Each row is a point. The ring and each string are closed loops that go straight from each point to the next, and from the last back to the first. Before rounding, they use only three directions, however many columns there are. Count how often each string passes through the ring. Passing back the other way cancels.

Ring (8 x 4)
[[-2.0  0.6  1.0  3.3]
 [-1.3  4.2 -1.1  6.9]
 [-2.0  5.8 -2.8  5.4]
 [-2.7  4.9 -3.1  0.5]
 [-2.5  2.9 -1.9 -3.6]
 [-2.2  0.7 -0.3 -5.8]
 [-2.6 -1.8  1.5 -5.6]
 [-2.8 -2.0  1.9 -2.3]]
String (26 x 4)
[[ -0.1   5.1  -1.9   1.8]
 [ -3.1   5.4  -3.9  -1.8]
 [ -4.7   3.2  -3.3  -4.6]
 [ -1.6   3.7  -2.3  -5.0]
 [  0.2   3.2  -0.6  -0.7]
 [ -2.4   1.5  -0.6  -2.3]
 [ -4.0  -0.7  -0.2  -7.3]
 [ -4.8  -2.8   0.7 -10.2]
 [ -3.2   0.4  -0.1  -2.5]
 [ -0.2   1.8   0.4  -0.6]
 [ -1.0  -1.2   1.9  -3.8]
 [ -0.8   1.1   0.7  -0.5]
 [ -4.1  -1.1   0.7  -2.1]
 [ -4.8  -3.2   2.0  -2.1]
 [ -3.8  -1.1   1.1   0.0]
 [ -3.4   0.4   0.1   0.6]
 [ -3.4   0.4   0.5   3.1]
 [ -2.7   1.6   0.4   7.5]
 [  0.2   4.2  -0.2   7.8]
 [ -0.9   3.2  -0.6   3.1]
 [ -2.3   2.9  -1.1   2.6]
 [  0.2   4.9  -1.2   4.9]
 [ -1.1   7.1  -3.1   8.0]
 [ -4.1   5.9  -3.9   5.1]
 [ -4.2   4.4  -3.2   2.2]
 [ -0.9   4.0  -1.4   1.7]]
Times through: 0

Ring (10 x 9)
[[ 1.5 -0.1 -3.2  2.6  0.9  1.9  2.3  3.8  3.6]
 [ 0.8 -0.2 -1.3  2.0  3.4  1.5  1.9  3.9  4.0]
 [ 0.4  0.7  1.3  3.3  5.3  0.0  0.7  3.4  3.6]
 [ 0.6  2.0  2.8  5.6  5.5 -1.6 -0.7  2.8  2.7]
 [ 0.7  3.2  3.5  7.9  4.2 -3.1 -1.4  1.9  1.2]
 [ 0.5  3.6  3.2  9.0  2.0 -3.9 -1.1  1.3 -0.3]
 [-0.1  3.1  1.5  8.6 -1.3 -3.7  0.6  0.9 -1.6]
 [ 0.0  2.6  0.1  7.8 -2.5 -2.8  1.4  1.1 -1.4]
 [ 0.8  1.6 -2.2  6.2 -2.9 -1.0  2.1  2.0  0.0]
 [ 1.6  0.7 -3.7  4.3 -1.6  1.0  2.3  3.1  2.2]]
String (25 x 9)
[[ 2.7  1.0 -3.4  4.5  0.6  1.5  0.9  3.7  3.7]
 [ 5.4  1.0 -7.6  5.0 -1.7  3.7  0.4  4.7  5.4]
 [ 6.3  1.7 -8.1  6.5 -2.7  3.3 -0.3  4.5  5.2]
 [ 5.1  1.9 -6.6  6.6 -2.5  2.2  0.0  3.9  4.0]
 [ 2.8  0.8 -5.7  4.8 -3.4  1.8  2.2  3.4  2.5]
 [-1.0 -0.1 -1.5  2.9 -1.4 -0.2  4.0  2.4  0.4]
 [-1.1  0.5  0.4  3.7  0.5 -1.0  2.9  2.2  0.4]
 [ 3.3  1.3 -3.8  5.2  0.2  1.5  0.4  3.7  3.8]
 [ 5.8  0.5 -7.3  3.7  1.0  4.6 -0.1  5.5  7.3]
 [ 0.6 -1.4 -2.9  0.0  2.7  3.0  3.3  4.5  4.7]
 [ 1.7 -0.7 -2.1  0.8  5.2  3.0  1.5  4.9  6.1]
 [-1.8 -0.3  1.7  1.8  3.6 -0.5  3.0  2.8  1.7]
 [-2.1 -0.2  3.3  1.5  5.8 -0.8  2.5  2.9  2.2]
 [ 1.7  2.1  3.1  5.2  8.4 -0.7 -2.1  3.6  4.8]
 [ 3.1  3.2  1.8  7.6  6.2 -1.1 -3.0  3.3  4.3]
 [ 0.1  1.7  1.3  5.5  2.4 -1.5  0.8  2.3  1.3]
 [-2.8  0.9  4.2  3.9  3.5 -2.8  2.4  1.6 -0.3]
 [ 0.2  2.7  4.5  6.6  6.4 -2.8 -1.4  2.3  2.0]
 [ 4.5  4.3  2.5  9.2  8.0 -1.4 -5.1  3.5  5.3]
 [ 1.5  2.2  1.1  6.1  3.8 -1.1 -0.7  2.9  2.8]
 [ 0.8  1.6  0.8  5.2  3.0 -0.9  0.4  2.8  2.3]
 [ 2.7  1.2  0.0  4.0  6.8  1.2 -1.2  4.4  5.9]
 [ 0.5 -0.7 -0.4  0.6  5.9  2.1  1.8  4.4  5.2]
 [-0.9 -0.8 -0.4  1.0  2.7  0.9  3.4  3.4  2.7]
 [ 0.2  0.7 -0.6  3.9  1.4 -0.1  2.0  2.9  1.9]]
Times through: 1
String (28 x 9)
[[ 5.3  0.3 -7.1  3.4  0.6  4.4  0.4  5.3  6.8]
 [ 2.2 -1.0 -4.7  0.8  1.8  3.8  2.6  4.9  5.5]
 [-1.9 -1.3 -0.2  0.2  2.1  0.8  4.5  3.1  1.9]
 [ 0.1  1.0  0.2  4.4  1.8 -0.6  1.6  2.7  1.7]
 [-0.5  0.8  0.7  4.0  1.9 -0.8  2.0  2.5  1.4]
 [ 1.5  1.1 -0.2  4.2  3.9  0.4  0.3  3.5  3.7]
 [ 2.3  1.2  0.3  4.0  6.5  0.9 -0.9  4.2  5.4]
 [ 0.6  0.9  2.4  3.4  7.3 -0.2 -0.2  3.6  4.3]
 [-1.2  0.9  3.4  3.5  5.3 -1.5  1.2  2.6  1.9]
 [-1.8  0.9  2.9  3.9  3.1 -2.0  2.1  2.0  0.5]
 [ 1.9  2.6  1.0  6.9  3.3 -1.3 -1.0  2.7  2.5]
 [ 2.6  3.8  2.3  8.8  4.7 -2.3 -2.9  2.6  2.8]
 [ 2.1  4.6  4.2 10.3  5.2 -3.9 -3.6  1.8  1.6]
 [-0.8  3.6  5.2  8.6  3.4 -4.8 -0.9  0.9 -0.8]
 [-1.7  2.1  3.5  6.2  1.6 -3.5  1.4  1.1 -1.1]
 [-0.6  1.7  1.6  5.6  1.1 -2.2  1.4  1.8  0.1]
 [ 1.9  3.8  1.0  9.5  0.6 -2.9 -1.4  1.7  0.4]
 [ 1.9  4.6  1.2 11.1 -1.1 -4.0 -1.6  1.0 -0.9]
 [-0.9  3.4  2.0  9.2 -2.8 -4.6  1.2  0.2 -3.1]
 [-2.3  1.7  1.8  6.2 -2.3 -3.6  3.1  0.6 -2.8]
 [-1.1  1.2  0.9  5.0  0.0 -1.9  2.4  1.7 -0.3]
 [ 1.6  2.3 -1.0  6.9 -0.3 -1.1  0.4  2.3  1.2]
 [ 4.3  3.2 -4.9  9.2 -4.4 -0.2 -0.3  2.5  1.3]
 [ 2.3  1.7 -4.7  6.6 -4.6  0.2  2.0  2.4  0.7]
 [-0.6  0.3 -2.1  3.7 -2.5 -0.3  3.8  2.2  0.0]
 [-1.2  0.5  0.2  3.7  0.1 -1.0  3.1  2.1  0.3]
 [ 0.2  1.2 -0.2  4.8  0.8 -0.8  1.7  2.5  1.3]
 [ 2.6  1.2 -3.2  4.9  0.4  1.2  0.8  3.5  3.4]]
Times through: 5
